Every row gives one point. Each copy is the shape, with its points in the same order, stretched, turned, moved and blurred by noise. Say if it was mirrored as well.

Shape:
[[ 2.2 -2.1]
 [-6.6 -3.1]
 [ 2.5 -2.4]
 [ 0.2 -2.9]
 [ 2.1  4.1]]
Copy 1:
[[ 0.4 -4.0]
 [-8.6 -3.4]
 [ 0.9 -4.2]
 [-1.7 -4.6]
 [ 1.5  2.0]]
Copy 1 is: only turned
Copy 2, 5 rows:
[[ 0.8 -1.4]
 [-7.7 -1.5]
 [ 1.2 -2.0]
 [-0.8 -2.0]
 [ 2.1  4.7]]
Copy 2 is: only turned
Copy 3 (5 x 2):
[[ 1.2 -2.6]
 [-7.1 -2.2]
 [ 1.7 -3.5]
 [-0.5 -2.9]
 [ 2.8  3.0]]
Copy 3 is: only turned
Copy 4, 5 rows:
[[ 2.4  2.3]
 [-5.1 -1.8]
 [ 1.2  3.6]
 [ 0.3  2.7]
 [ 5.1 -2.0]]
Copy 4 is: mirrored

Shape (9 x 3):
[[ 3.1  3.0 -1.9]
 [ 2.9 -0.6  6.8]
 [ 6.6 -2.9  2.2]
 [-2.9  1.1 -4.7]
 [-2.3 -2.6  0.0]
 [-6.1 -0.7  0.5]
 [-0.7  1.8 -1.4]
 [ 0.0  3.2 -1.4]
 [-6.8 -3.6  2.2]]
Copy 1 (9 x 3):
[[ 3.9  3.5 -0.3]
 [ 4.6 -0.3  7.4]
 [ 8.4 -1.6  1.2]
 [-1.5  2.0 -4.4]
 [ 0.4 -2.2 -0.9]
 [-3.8 -1.5  1.3]
 [ 0.6  3.0 -0.7]
 [ 1.1  4.3  0.3]
 [-3.8 -4.4  2.0]]
Copy 1 is: only turned
Copy 2:
[[ 2.2  4.0 -1.2]
 [ 6.6 -3.6  3.1]
 [ 4.5  2.0  5.6]
 [-3.6  0.9 -3.6]
 [-1.8 -2.7  0.5]
 [-3.1 -4.5 -2.5]
 [ 0.3  0.7 -2.5]
 [ 1.4  1.3 -3.2]
 [-3.5 -7.1 -0.4]]
Copy 2 is: mirrored

Shape (9 x 6):
[[ 4.0 -0.9  4.0  1.6 -1.8  4.7]
 [-3.0  0.6  2.6  5.6  2.3  1.5]
 [-1.1  3.3 -1.3  1.0 -3.0 -1.3]
 [ 1.4  1.6  1.7 -2.9  3.0 -0.3]
 [ 7.2  2.1 -2.7  1.5  1.4  1.3]
 [-4.8  0.2 -4.1  5.1  2.6 -5.4]
 [-1.7 -2.6 -3.0 -5.4  0.2 -3.6]
 [-2.7 -3.3 -2.8  0.1  1.7  4.5]
 [-1.4  1.9  3.9 -3.0 -4.5  6.2]]
Copy 1 (9 x 6):
[[ 4.4  1.5 -0.5  1.2 -1.4  5.7]
 [-3.0  0.6 -2.0  4.8  2.4  2.0]
 [-1.6  1.1 -2.3 -1.3 -3.3 -2.2]
 [ 1.1  1.4  0.4 -4.0  3.1  0.9]
 [ 5.4 -3.5  2.3 -0.8 -0.6 -1.5]
 [-5.5 -3.3 -5.9  1.3  2.8 -5.3]
 [-1.8 -2.1 -5.6 -8.7  1.1 -0.3]
 [-3.6 -4.5 -2.0 -2.1  0.2  5.0]
 [-0.9  4.7  0.5 -2.5 -4.9  7.1]]
Copy 1 is: mirrored
Copy 2, 9 rows:
[[ 5.6  1.7  4.1  0.7  0.3  4.1]
 [-0.9  0.8  1.4  7.0  2.9  1.1]
 [-1.2  4.4 -1.9  0.1 -1.1 -1.1]
 [ 1.5  2.0  1.6 -1.4  5.3 -1.7]
 [ 7.4  2.8 -2.4  0.3  2.9 -1.0]
 [-3.2 -2.2 -4.8  6.0  2.2 -5.1]
 [-2.3 -3.2 -2.1 -5.5  2.3 -3.6]
 [-1.0 -2.9 -3.1  0.4  4.0  5.0]
 [-1.4  5.4  3.8 -2.0  0.3  6.5]]
Copy 2 is: only turned
Copy 3 (9 x 6):
[[ 0.1 -1.5  4.4 -0.4  0.4  4.3]
 [-5.6  0.5  1.4  5.5  3.7  1.3]
 [-2.2  2.2 -2.0  0.4 -1.5 -2.4]
 [-1.5  0.3  0.7 -2.9  5.0 -1.9]
 [ 5.1  0.4 -2.2 -0.1  3.2  2.4]
 [-4.8 -0.5 -6.0  6.7  3.3 -5.5]
 [-3.7 -4.6 -3.9 -4.2  1.7 -5.8]
 [-6.1 -4.3 -3.1  0.0  2.8  3.2]
 [-5.9  1.2  3.6 -4.8 -2.1  3.3]]
Copy 3 is: only turned

Shape:
[[-2.2 -3.0 -0.8 -1.0  0.9  4.9  4.4  1.4]
 [ 0.6 -4.1 -2.8 -1.7 -0.7  2.0  1.6  0.7]
 [ 2.5 -3.6  0.2  3.7  1.6  5.4 -2.6  5.7]
 [-1.1  9.0 -1.4 -0.9 -2.6 -6.3  3.3 -0.6]
 [-1.7  4.8  1.8  1.4 -0.5  7.8 -0.8 -4.4]
 [ 5.4 -1.9  0.8 -0.2 -4.2 -1.2  0.4  2.5]
 [ 0.8  0.1  2.9  0.6  3.0  0.0 -5.3 -3.2]
 [ 4.3  2.0  0.5  3.6  1.4 -8.3  4.9  0.5]
 [-2.9 -5.0 -1.2  2.1 -0.1  1.1 -1.5  3.5]
 [-2.0  1.2  0.6  3.7 -1.1  3.0 -3.1 -6.7]
 [ 1.2  6.5  1.8  0.0  1.3 -6.4  2.2 -1.7]
 [ 3.1 -2.2 -5.0  0.6  1.5  1.6  0.1 -0.3]]
Copy 1:
[[-3.8 -2.5  0.1 -1.7  4.4  4.8  3.6  1.4]
 [ 0.0 -3.5 -1.4 -1.9  2.6  3.0  1.5  2.3]
 [ 0.0 -3.0  2.5  4.2  2.0  9.4 -2.0  4.5]
 [-4.3  7.4 -2.4  1.2 -3.8 -5.6  3.5 -0.6]
 [-5.8  2.5 -1.4  0.4  0.3  7.2 -1.3 -6.5]
 [ 3.0 -0.6  2.2 -0.6 -3.7  3.4  0.9  3.4]
 [ 0.1  0.4  2.6  1.7  1.4  2.0 -6.6 -3.8]
 [ 3.2  4.1  2.9  5.4 -1.2 -4.4  5.5 -0.3]
 [-2.9 -6.1  1.3  1.6  1.3  3.0 -1.0  2.7]
 [-2.7 -2.1 -0.9  1.8 -1.5  3.4 -2.5 -8.5]
 [-1.3  7.3  1.6  2.9 -0.8 -4.7  1.6 -2.4]
 [ 3.1 -2.2 -3.2  1.9  3.0  3.6  0.5  1.2]]
Copy 1 is: only turned
Copy 2 (12 x 8):
[[-2.3 -5.0 -2.0 -1.6  1.6  5.9  2.8  1.3]
 [ 1.3 -5.0 -3.0 -1.9  0.6  2.4 -0.6  1.0]
 [ 1.6 -2.4  3.0 -0.6  3.6  6.8 -3.9  6.1]
 [-0.4  7.7 -1.1 -1.9 -4.7 -5.3  2.5 -3.4]
 [-3.1  3.2  1.9  1.9 -0.7  8.5 -2.1 -6.6]
 [ 5.2 -2.9  3.0 -2.2 -3.7 -0.1 -2.2  1.5]
 [ 1.8  0.2  4.9  1.7  4.8  0.3 -4.7 -4.2]
 [ 5.3  1.7  2.2  4.0 -1.0 -5.7  3.7  2.8]
 [-2.9 -4.3  0.6 -0.8  2.3  0.9 -3.7  4.5]
 [-2.5  0.9  1.1  4.6 -0.4  2.9 -5.9 -5.6]
 [ 2.0  5.6  2.6  0.8 -0.4 -5.2  3.1 -3.6]
 [ 4.6 -1.8 -3.7  0.8  2.3  2.6 -1.8  1.0]]
Copy 2 is: only turned
Copy 3, 12 rows:
[[-2.1 -0.4  0.2  0.7  1.3  6.8  2.7 -0.3]
 [ 2.0 -2.9 -1.1  0.6  0.2  4.1  1.1  0.4]
 [ 0.1 -0.6  0.2  3.6  3.4  5.7 -3.8  6.1]
 [-0.2  2.2  0.9 -7.5  2.7 -6.4  0.6 -3.0]
 [ 0.0  6.0  2.7 -0.4  1.9  5.7 -4.4 -4.7]
 [ 5.3 -1.8  3.5 -1.3  0.6 -0.5  0.2  4.0]
 [ 1.9  2.7  0.5  5.3  0.3 -1.4 -4.7 -1.6]
 [ 2.7 -1.5  3.6 -0.7  7.1 -7.7  3.2  0.5]
 [-2.9 -4.7 -0.3  2.3  0.8  2.8 -2.7  2.2]
 [ 1.4  0.6  3.2  2.0  1.7  1.4 -6.2 -6.0]
 [ 1.0  3.4  1.8 -2.0  3.5 -7.1  1.0 -2.3]
 [ 4.1 -2.1 -2.8  1.0  3.6  2.9 -1.0 -0.2]]
Copy 3 is: mirrored
Copy 4 (12 x 8):
[[-3.4 -1.8 -2.3 -0.5  3.1  4.0  4.5  1.4]
 [-1.7 -5.1 -3.6 -1.1  0.8  1.6  2.1 -0.5]
 [ 0.9 -2.3 -3.8  3.0 -1.7  6.3 -1.5  5.7]
 [-0.3  6.0  0.1 -1.0 -0.2 -9.1  0.7 -0.8]
 [-2.3  5.6  2.8 -1.1 -1.7  7.1  0.0 -3.1]
 [ 3.3 -3.6 -0.8  0.9 -4.6 -2.5  3.2  2.5]
 [ 0.6 -2.1  3.0  2.0 -0.4  1.7 -5.2 -2.1]
 [ 4.0  0.0 -2.4  6.9  0.8 -9.5  2.2  0.1]
 [-5.0 -4.0 -4.8  2.5 -0.5  1.7 -1.6  3.0]
 [-2.9  1.9  1.0  2.1 -2.8  3.7 -3.1 -6.5]
 [ 1.6  3.3  2.3  2.4  1.5 -8.5 -0.3 -1.3]
 [ 2.5 -3.5 -5.8  0.5  0.0  2.6 -0.8 -1.3]]
Copy 4 is: only turned

Shape (17 x 11):
[[ 3.6 -2.4 -5.8 -3.6  5.3 -0.2 -3.4  1.7  1.0  3.6 -0.3]
 [-2.1  2.3 -6.0 -0.1  3.6  5.0  4.5  2.3  0.0 -2.6  4.8]
 [ 1.0 -3.6 -6.0  3.4  1.2  2.6  4.6  5.6  5.8  3.2 -3.1]
 [ 2.2  0.4  3.1 -2.2 -0.8 -1.7  5.0 -0.5 -3.3 -3.5 -4.3]
 [-5.1 -4.1  3.7 -3.7 -3.1 -2.7 -0.9  0.2 -3.0 -3.0  3.8]
 [ 1.4 -2.2 -0.1 -4.9 -0.5 -1.8 -3.8 -0.3  1.6 -5.9  0.9]
 [ 3.1 -5.0 -5.5  1.3  5.0 -4.8 -4.1  0.7 -1.7  3.0  5.0]
 [ 2.9 -2.4 -1.8  3.1  2.1 -0.6 -0.8 -4.3  4.0 -3.5 -0.9]
 [-0.4  3.0 -1.7  4.8 -4.8  5.1  5.7 -2.8  0.2  2.9  3.2]
 [ 0.8 -0.9 -2.2  5.6  2.4 -4.6  1.6 -4.4  1.9  3.6 -4.2]
 [ 0.4 -3.1 -3.5  0.3  2.0 -4.2  3.1 -2.1  4.3 -2.6 -3.1]
 [-1.1  2.0  3.8 -4.3 -1.9 -4.6 -3.1 -1.8  1.1 -4.1 -0.8]
 [-1.5  2.4 -4.3  2.3 -0.6  3.7 -3.8 -4.3 -3.0  2.0 -5.5]
 [ 0.2  4.2  3.4  3.3  4.8  2.1 -0.8 -1.7  4.8 -1.2 -1.7]
 [-2.3 -4.1 -6.0  1.8  1.6  1.5 -3.1  4.3 -2.2  0.4  1.4]
 [ 0.9  2.8 -0.8 -2.7 -3.0 -2.5 -1.1  5.3 -2.7 -2.4 -4.8]
 [-1.4  4.4  2.6  0.4 -3.4  5.3  1.3  5.0 -0.8  3.2 -0.2]]
Copy 1, 17 rows:
[[ 3.4 -0.5 -6.1 -2.5  4.6  0.2 -0.3  2.9  3.9 -0.3 -1.8]
 [-2.4  0.6 -5.2 -4.9 -0.3  3.0  4.9 -1.6  1.9 -3.9  6.2]
 [-4.4  1.3 -3.7 -1.4  1.0  3.5  7.2  6.4  9.1 -1.9 -2.6]
 [ 3.8  3.6  3.5  0.0 -0.8 -4.2  6.0  0.2 -2.4 -0.7 -0.3]
 [-0.4 -5.0  1.2 -2.8 -2.4 -9.0  2.1 -0.8 -0.8  0.1  2.3]
 [ 4.3 -0.5 -0.9 -2.4 -0.1 -7.1 -0.6 -0.7  3.2 -5.3  0.8]
 [ 3.4 -4.2 -9.0  3.6  6.1 -2.7  0.1  0.3  4.6  2.3  0.9]
 [ 0.5  0.8 -0.3  4.1  2.7 -1.6  0.3 -2.7  5.9 -4.1 -0.1]
 [-6.0  2.2 -3.1 -0.4 -7.5  3.5  5.4 -5.3  1.8  1.7  2.2]
 [-3.5  2.6 -0.8  5.3  5.2 -2.5  1.9 -2.6  4.4  2.9 -3.6]
 [-0.4  0.7  0.6  0.3  4.7 -4.8  5.9 -1.5  6.5 -3.4 -1.7]
 [ 2.4  3.2  2.1 -2.3  0.1 -9.0 -1.2 -1.2  1.5 -1.2  0.4]
 [-5.1  3.1 -3.8  1.4  0.1  0.8 -2.9 -1.2 -3.7 -2.3 -5.1]
 [-1.4  5.9  1.8  0.8  2.5  0.7 -2.6  0.0  3.2  0.2  3.6]
 [-2.9 -3.0 -7.2 -0.5  1.2 -0.7  1.3  5.8  1.6 -3.0  0.6]
 [ 1.4  4.9 -3.2 -2.8 -1.2 -6.0  2.9  5.8 -1.0 -3.2 -1.9]
 [-3.4  4.2 -2.1 -4.8 -6.8  1.9  1.7  4.1 -0.4  2.4  1.6]]
Copy 1 is: only turned
Copy 2:
[[ 4.0 -0.2 -1.5  0.6  5.3  1.6 -1.6  3.5 -0.8  4.2 -4.5]
 [-1.3  6.8 -4.2  2.5 -0.8  5.2  3.2 -1.7 -1.9  0.8 -0.5]
 [ 1.2 -2.4 -1.1  5.5 -3.6  4.5  5.9  2.6  4.2  4.4 -6.5]
 [ 2.2  0.0  5.4 -3.1 -2.0 -1.5  5.5 -0.3 -2.2 -3.7  0.5]
 [-4.7 -1.5  1.2 -5.6 -0.8 -2.4 -1.5 -4.6 -3.0  2.8  3.1]
 [ 2.5  0.0  2.1 -6.3 -0.8  1.0 -3.9 -3.8 -1.6  0.2 -1.5]
 [ 3.1  2.0 -0.7  3.3  4.3 -2.1 -3.8 -0.2 -2.6  9.1 -1.9]
 [ 4.4  1.0  4.1  2.4 -0.3  1.8 -0.6 -5.8  3.6 -0.1 -3.2]
 [ 0.3  0.9 -2.6  7.3 -4.2  3.0  5.7 -1.5  2.2 -2.1  7.1]
 [ 2.7 -0.6  3.6  6.4  1.2 -4.7  3.6 -0.8  6.0  0.8 -2.9]
 [ 3.7  0.0  2.2  0.0 -0.9 -1.5  3.6 -4.1  4.1  1.0 -6.1]
 [ 0.4  0.6  3.1 -7.2 -1.3 -3.4 -2.6 -2.2  1.7 -2.6  1.3]
 [ 0.3 -2.1 -0.5  5.6  1.8 -0.8 -2.0  0.9  0.6 -6.3 -1.2]
 [-0.1  3.7  5.5  1.1  0.5  3.1  0.6 -0.5  6.9 -2.8  0.1]
 [-2.7 -0.4 -2.3  3.3 -0.2  1.5 -3.0  0.1 -3.3  4.8 -4.1]
 [ 0.7 -0.5  1.3 -3.2 -4.9 -2.5 -0.6  4.7 -2.7 -2.9 -1.9]
 [-3.6 -0.9 -0.3  0.9 -4.2  3.2  2.5  5.5  0.6 -1.9  5.3]]
Copy 2 is: mirrored

Shape (18 x 12):
[[-4.4 -1.9  0.5 -7.6  0.6  0.8 12.1 -0.9  2.0  0.6 -0.1 -2.6]
 [-1.0 -2.1 -7.3  2.1 -0.2  2.5  3.1  0.3  1.8 -1.5 -0.1  0.7]
 [ 3.5 -1.2  1.1 -5.8 -0.9  1.7 -0.3 -1.1 -0.5  0.6 -1.4  1.0]
 [-4.8 -1.8  1.4 -1.8 -1.8  0.6  2.0  2.7 -4.6 -1.9  4.6 -1.2]
 [ 3.4  0.9 -4.0  1.3 -1.3  1.3 -4.0  0.9  2.7  1.8  1.6  0.4]
 [-4.6 -2.2 -1.4  2.2  1.2  2.2 -1.8  2.1 -4.9  3.9  7.2  2.4]
 [-1.4  3.4  0.7  3.1  1.9  0.1 -2.2 -1.8  0.5  0.5 -0.8  0.8]
 [-3.9 -2.6  1.8  2.3 -0.1  2.7 -2.9 -1.2  3.6 -1.0  1.5  1.8]
 [ 6.5 -0.8 -6.0  1.4 -1.1 -6.6 -1.1 -0.2  3.7 -0.4  4.0  1.5]
 [-2.1 -2.6  1.6  0.0 -1.5  1.8 -3.9  3.8 -4.9 -1.7  0.6 -6.0]
 [ 2.8  6.4  1.7 -0.4  1.6  1.5 -3.7  3.4  1.5 -0.1  3.9  0.9]
 [-1.5 -2.3  2.4  1.2 21.0  1.1 -4.1 -1.5  2.0 -1.9 -1.0  2.1]
 [-0.1  0.9  2.7  2.1  7.4  2.2 -3.1 -0.4  1.3  6.2  2.7 -0.3]
 [-0.1 -2.7  0.7  3.1 -1.0 -1.5 -3.2 -1.5  1.5 -1.3  0.5 -0.3]
 [-1.6 -0.6  1.7  2.4 -0.6 -3.0 -3.4  4.0 -0.6  2.3 -0.8  3.0]
 [-4.4 -1.1 -2.1  2.1  3.0  2.0 -3.6  1.1  1.1 -1.4  0.4  1.2]
 [-4.1 -2.0  1.4 -1.6 -1.3  1.0  8.7  7.7  1.7  2.6  6.2  0.9]
 [-2.6 -1.6 -5.2 -3.1  0.4 -1.7 -2.6 -1.3  3.6  0.0  0.1 -1.1]]
Copy 1 (18 x 12):
[[ -7.4  -2.4   1.8  -3.0   4.7   1.1   9.8   6.6  -0.5   1.2  -5.4  -0.3]
 [  0.5  -2.0  -4.1   4.9  -0.4   2.3   3.4   5.1   0.4  -4.3   0.0  -0.9]
 [  0.0  -0.6   0.5  -5.2   1.0   4.5   0.0   3.1   0.0  -0.3  -1.4  -2.6]
 [ -6.2  -1.9   2.1  -1.0  -0.1   2.6   0.8   3.7  -6.6   0.7   3.0  -0.5]
 [  2.6   1.9  -1.9   2.1  -0.5   3.6  -2.0   2.3   2.4  -0.4   2.5  -2.5]
 [ -2.8  -3.8  -0.8   3.3   1.4   4.1  -1.6   1.0  -4.7   4.0   5.5   3.4]
 [ -0.5   2.2   0.6   1.9   1.6   2.4  -2.3  -2.0  -0.5  -3.4   0.2   2.4]
 [ -3.2  -3.4   1.7   1.6  -0.2   3.6  -2.9   2.1   2.3  -3.5   3.1   1.3]
 [  4.3   3.5  -5.2  -1.8  -1.3  -3.8   0.0   4.6   2.0  -0.7   4.8  -1.3]
 [ -4.0  -0.9   2.8   1.3  -2.4   2.8  -5.0   1.7  -5.7  -0.8   0.6  -5.3]
 [  0.9   6.9   0.4   0.1   3.8   5.5  -3.9   2.5  -1.1  -0.8   4.6  -0.9]
 [  0.5  -2.9  -2.3   0.5  17.0  -0.2 -10.2   0.8  -1.6  -8.4  -1.8   4.5]
 [ -0.7   0.5   2.8   2.2   8.0   2.6  -5.2  -1.0   1.3   2.4   0.9   1.7]
 [  0.0  -1.3   1.8   0.5  -2.7  -0.1  -2.7   1.7   0.5  -3.2   2.1  -0.3]
 [ -0.8   2.0   0.4   1.2  -3.1   1.5  -5.6   2.1  -1.6   0.4   0.6   3.8]
 [ -3.1  -1.6  -2.6   3.5   0.5   4.5  -3.5   2.3  -0.7  -4.6   0.9   1.8]
 [ -6.5   0.3   2.2   3.0   2.5   2.1   3.8  11.2  -1.4   6.2   1.9   2.7]
 [ -3.9  -0.8  -6.2  -0.7  -0.3   1.1  -0.4   2.3   2.4  -2.2  -0.2  -1.4]]
Copy 1 is: only turned
Copy 2:
[[-2.7  2.4 -0.3 -9.9 -4.3 -1.7  9.3  2.9  1.4  1.0 -5.6  0.3]
 [ 1.6  0.3 -6.6 -0.6 -2.3  1.0  3.8 -0.4  2.1  1.5  2.0  0.3]
 [ 1.4 -1.1  2.7 -6.3 -0.6  0.7 -2.3 -2.3 -0.7 -2.2 -2.1  2.3]
 [-4.9 -1.2  0.9 -4.2 -5.8  0.5  2.5  4.7 -4.8  0.1  2.9 -1.6]
 [ 2.3 -0.7 -3.1  1.3  1.1  0.1 -3.7 -0.6 -1.6  0.1 -0.4  3.7]
 [-4.5 -3.0  0.2 -1.5 -1.2  1.4  1.2  2.4 -6.2  5.9  7.3  2.7]
 [-2.0  2.3  1.8  2.5  1.8 -1.3 -1.1 -0.5  0.3  0.6  2.1 -1.0]
 [-6.2 -1.5  0.2  2.0 -1.1  1.9  0.1  1.1  3.7 -0.8  2.5  2.6]
 [ 3.8 -3.6 -5.7  1.8  1.2 -6.7  0.5 -0.8 -3.6 -3.5 -0.4  4.0]
 [-3.6 -3.6  0.9 -1.0 -3.9  4.5 -3.6  2.8 -4.4  1.5  0.4 -5.4]
 [ 1.0  2.7  1.4 -0.1  4.2 -0.5 -4.5  4.9 -4.9 -3.1  0.5  2.9]
 [-6.0 -5.8  1.9 -3.2 18.2  1.4  2.0  0.6  5.5 -1.2  7.4 -5.2]
 [-3.1 -2.1  3.6  0.4  7.7  1.2 -0.4  0.7 -1.9  4.8  1.1  2.6]
 [-3.0 -3.6 -0.1  3.3 -1.4 -0.6 -0.8 -0.9  0.8 -0.8  0.8  0.0]
 [-0.1 -3.1  3.9  1.1 -1.0 -2.8 -2.8  4.2  1.0  2.1  4.3  0.2]
 [-4.1 -1.1 -2.4  0.1  1.2  1.3 -1.3  1.8  2.6  0.9  5.0 -1.0]
 [-0.9 -0.8  0.5 -4.9 -5.0 -1.3  7.6 12.1 -2.9  3.1 -0.6  4.5]
 [-3.5 -1.3 -5.9 -3.0 -0.2 -2.7 -2.2 -1.1  2.0  0.3 -0.1  0.2]]
Copy 2 is: mirrored
Copy 3, 18 rows:
[[ -1.1  -1.0   0.4  -5.5   5.5  -2.1   9.7  -3.1   4.0  -1.5  -0.6  -0.8]
 [ -0.6  -5.4  -7.3   0.6   0.1   3.6   2.3  -2.6   2.6  -4.4   1.6   1.0]
 [  4.6   0.3   3.0  -5.6  -0.6   0.9  -0.2  -0.2   1.2  -2.4   0.7   0.9]
 [ -5.5  -1.9   2.2  -0.8   1.5  -2.8   1.3  -1.0  -2.2  -1.3   4.7  -2.3]
 [  3.5  -1.4  -3.3  -1.2  -2.8   1.9  -3.9   0.3   2.9  -2.2   1.1  -0.9]
 [ -5.0  -5.2  -0.9   0.9   1.1  -0.9  -5.0  -0.4   1.3   2.1   9.4  -1.5]
 [  0.6   1.3   0.0   2.2   1.1   0.4  -3.3  -2.6   2.0   0.1  -2.2   1.0]
 [ -2.7  -5.1   3.4   2.9   0.8   2.1  -2.3  -0.2   4.0  -2.5   0.7   1.6]
 [  6.2  -2.6  -7.0  -2.2  -4.5  -4.2  -3.0  -0.4   5.4  -6.2   0.3  -1.0]
 [ -3.2  -4.3   1.7  -0.2  -1.2   1.7  -1.1   1.5  -5.2   1.6  -0.5  -6.6]
 [  1.5   5.3   1.0  -0.1   1.6   0.3  -6.0   3.1   2.5  -2.2   2.2  -3.3]
 [  4.2  -7.8   0.5   2.0  14.6  -1.5 -13.0  -0.4  -1.0  -0.3  -4.3   0.9]
 [  2.7  -2.3   1.3   1.3   5.5  -0.2  -7.8  -0.1   4.3   3.3   2.2  -2.6]
 [  1.4  -5.4   1.0   1.4  -1.9  -0.3  -2.5  -1.6   2.3  -1.4  -0.9  -0.3]
 [  0.2  -2.7   0.3   0.8  -2.1  -1.8  -3.3   5.1   0.7   1.3   0.6   2.8]
 [ -3.2  -5.0  -1.5   1.5   2.3   1.2  -5.6  -0.1   1.1  -1.9   0.3   1.2]
 [ -4.6  -1.6  -1.4  -0.3   4.1  -3.0   6.3   4.6   5.1  -1.2   6.8  -0.9]
 [ -0.8  -4.9  -4.8  -5.2  -1.4   0.4  -3.9  -1.7   3.1  -3.4  -2.4   0.6]]
Copy 3 is: only turned
Copy 4 (18 x 12):
[[-9.6  0.2 -0.3 -5.4 -2.0  0.7  5.9  1.1  0.5  4.1 -0.8  5.0]
 [-0.2 -0.8 -6.3  1.3 -1.4  3.5  1.6 -0.2  1.1  5.0 -0.4  0.7]
 [-0.1 -1.3  1.0 -4.8  0.4  0.1 -3.4  1.2 -3.3  1.2 -1.3  1.4]
 [-2.4 -5.0  0.7 -1.4 -0.7  0.3  4.3 -1.4 -0.5 -0.5  5.5 -1.6]
 [ 4.1 -0.2 -1.8 -0.4  1.9  0.5 -4.0  0.9  1.6  4.5  0.6 -2.6]
 [ 1.2 -6.6  0.4 -0.6  4.8  3.9  3.1 -3.1 -0.7  5.0  6.3 -2.6]
 [ 0.4 -0.2 -1.0  0.7  3.5  0.1 -0.7 -6.2  2.0  2.6 -2.4 -2.7]
 [-1.3 -3.2  0.2  2.3  0.7  3.3 -3.2 -5.0  4.0  1.3  0.7  1.2]
 [ 2.4  0.9 -6.6  0.4  3.6 -5.4 -4.5  2.3  0.1  5.3  4.1 -0.3]
 [-1.4 -6.0  1.7  1.1 -0.7  0.7 -0.2  1.4 -0.4 -2.9  1.8 -6.9]
 [ 5.3  2.5  1.5 -2.6  4.7 -1.0 -1.1 -0.9  3.0 -0.8  1.3 -2.9]
 [-5.2 -0.4 -5.2  0.3 17.2  7.8 -3.4 -3.9  1.7 -3.6 -4.0  1.2]
 [-0.7 -0.6  3.1 -0.2 10.4  3.1 -2.0 -2.2  2.2  4.2 -0.9 -2.4]
 [-1.1 -3.2 -1.3  3.1  1.0 -1.2 -4.1 -2.7  1.2  1.4  0.8 -1.2]
 [ 2.0 -6.9 -0.6  0.0  4.1 -3.1 -0.1 -3.2  2.7  2.4 -1.1 -1.1]
 [-0.3 -3.9 -3.4  0.6  2.7  4.1 -1.1 -3.8  3.4  0.8 -0.1 -1.9]
 [-1.9 -3.4  1.8 -2.1  1.0 -0.7  8.3  3.2  4.4  4.0  4.0  4.6]
 [-3.5 -2.5 -4.9 -3.4  0.8  1.1 -4.0 -0.9  3.1  4.1  1.0 -2.1]]
Copy 4 is: mirrored
